Rows are points. Before rounding, the points of a table are all equally far from one centre. They may lie mostly on one side of it. Where is the centre, to within rounding?

Points (9 x 2):
[[ 12.4 -17.5]
 [-12.5 -26.9]
 [ -1.3 -25.9]
 [ 13.3 -16.5]
 [-31.1 -17.9]
 [-12.4 -26.9]
 [-39.5   0.6]
 [ -0.9 -25.8]
 [-39.5   5.4]]
Centre: [-9.6  3.0]

Points:
[[-32.6 -28.1  30.0  -1.8]
 [  8.8 -16.9  -7.6 -33.9]
 [ -0.9 -14.9  20.3  22.0]
 [ 15.8  -9.3 -11.0 -25.0]
 [ -5.7 -35.2  13.9  -1.2]
 [-12.0  25.0 -16.1  -5.3]
 [ 17.1   0.4 -13.6 -21.7]
 [-19.0  -6.6 -19.0 -20.7]
 [ -9.5  10.2 -21.8 -12.4]
 [ 21.7  34.1   8.8 -28.1]
 [  1.5   0.8  63.5 -32.4]]
Centre: [ -8.4   5.9  22.7 -17.0]

Points (11 x 8):
[[-27.9  27.7 -17.3  11.5  22.6  18.0   1.5  25.8]
 [ 19.7  27.3  16.0  17.3  14.1   0.4 -45.6 -20.3]
 [ -8.0  11.5  23.5   3.4  33.7 -15.2  29.7 -18.1]
 [ 11.8  14.2  28.9   9.0   1.9  13.2 -33.7  -0.5]
 [  7.2  11.7  34.7  -5.7  44.7   1.7 -20.3  -7.4]
 [ -3.9   0.4  20.4  -5.0  -6.7  20.0 -21.0 -10.5]
 [  3.9  51.0   1.1 -24.3  50.8   9.6  -9.0 -16.3]
 [-30.4  26.1  26.2  -1.2  21.1  16.0  25.3  -8.8]
 [-23.2   0.8  25.8   7.0  25.0 -22.2   1.9  32.1]
 [-23.6  10.4  15.0 -20.4  27.8  17.5  16.3   0.7]
 [ 21.3  32.3  36.3  10.7  10.1   7.9 -20.0   5.9]]
Centre: [-17.4  35.3   4.8  -3.8  11.9 -19.4 -14.1  -5.5]

Points (19 x 12):
[[  5.1  -1.0 -21.7 -15.4 -40.1  16.6 -31.7  21.1  12.5  -5.4 -31.5 -42.5]
 [ 14.1  25.5 -12.9 -19.9 -40.3  -7.3   7.6  36.4  13.6  -9.3 -15.3   0.3]
 [ 19.3   9.5  -7.3  -4.3 -31.9  15.0 -30.4  30.8  -9.3 -10.9  -8.7  -6.7]
 [ 19.1   6.4 -28.0 -24.0 -34.1   1.5 -21.7  11.1  -6.4 -19.6 -12.7  -5.6]
 [  4.4   2.1  -5.8  -5.2 -46.8   3.7 -15.2 -15.8 -23.6  -6.7 -25.8  -6.7]
 [-16.0  23.4  -6.8 -13.7 -55.1   5.3   7.8  34.4  -6.5  -5.4 -18.1 -23.4]
 [  6.7   3.3  13.3 -18.3  -3.1  33.7 -43.7  13.5  -2.7 -23.5  -9.1 -25.6]
 [  6.5   8.7  -4.4 -40.7 -23.5 -18.1 -11.7  34.5   7.6 -31.2 -12.1 -18.0]
 [  2.1  15.1 -16.1   6.7 -24.0 -18.6 -28.7  37.5  18.4 -29.0 -21.8  -3.5]
 [  4.4  -2.7  17.9 -16.1 -26.0   4.6 -13.3  44.5 -12.6 -14.2 -25.8 -12.3]
 [ -2.6   7.3  -4.5   2.0 -62.7  -9.8  -3.4   9.8  -3.8 -10.1 -27.0 -28.4]
 [  5.3   1.6 -25.2 -29.9 -37.0  13.7 -31.9  20.6   3.5   0.5 -34.5 -19.4]
 [  7.3  -6.4 -11.3   5.7 -52.6  -9.3   1.6  25.0  10.3   0.1 -20.1 -44.1]
 [-12.9  -5.4  10.0  -1.9 -31.5  -0.9 -14.9  17.9 -27.0 -18.2 -46.2 -28.1]
 [  2.5   4.9 -15.5  -4.8 -10.8  -2.2  24.6  35.6 -12.8   3.8 -41.4   9.4]
 [ -5.2  16.6   0.5  10.1 -25.9   1.0  -1.8  22.2 -11.7 -35.3 -51.4 -34.4]
 [ 20.6   1.8 -14.7 -14.7 -45.8  -7.1  -5.6  24.7 -11.5  10.7 -18.1 -38.7]
 [-13.8  -1.6  -7.8 -16.5 -53.2   4.5 -30.1   6.0   6.6  -4.2 -26.9  -0.4]
 [ 16.2   6.8  -9.4 -21.8 -26.7 -22.9 -12.8   5.2 -16.9 -34.4 -13.9  -9.9]]
Centre: [-12.2  15.8  -2.1  -5.0   1.2  -2.7  -3.8   1.9  10.6   4.9 -14.7 -24.5]
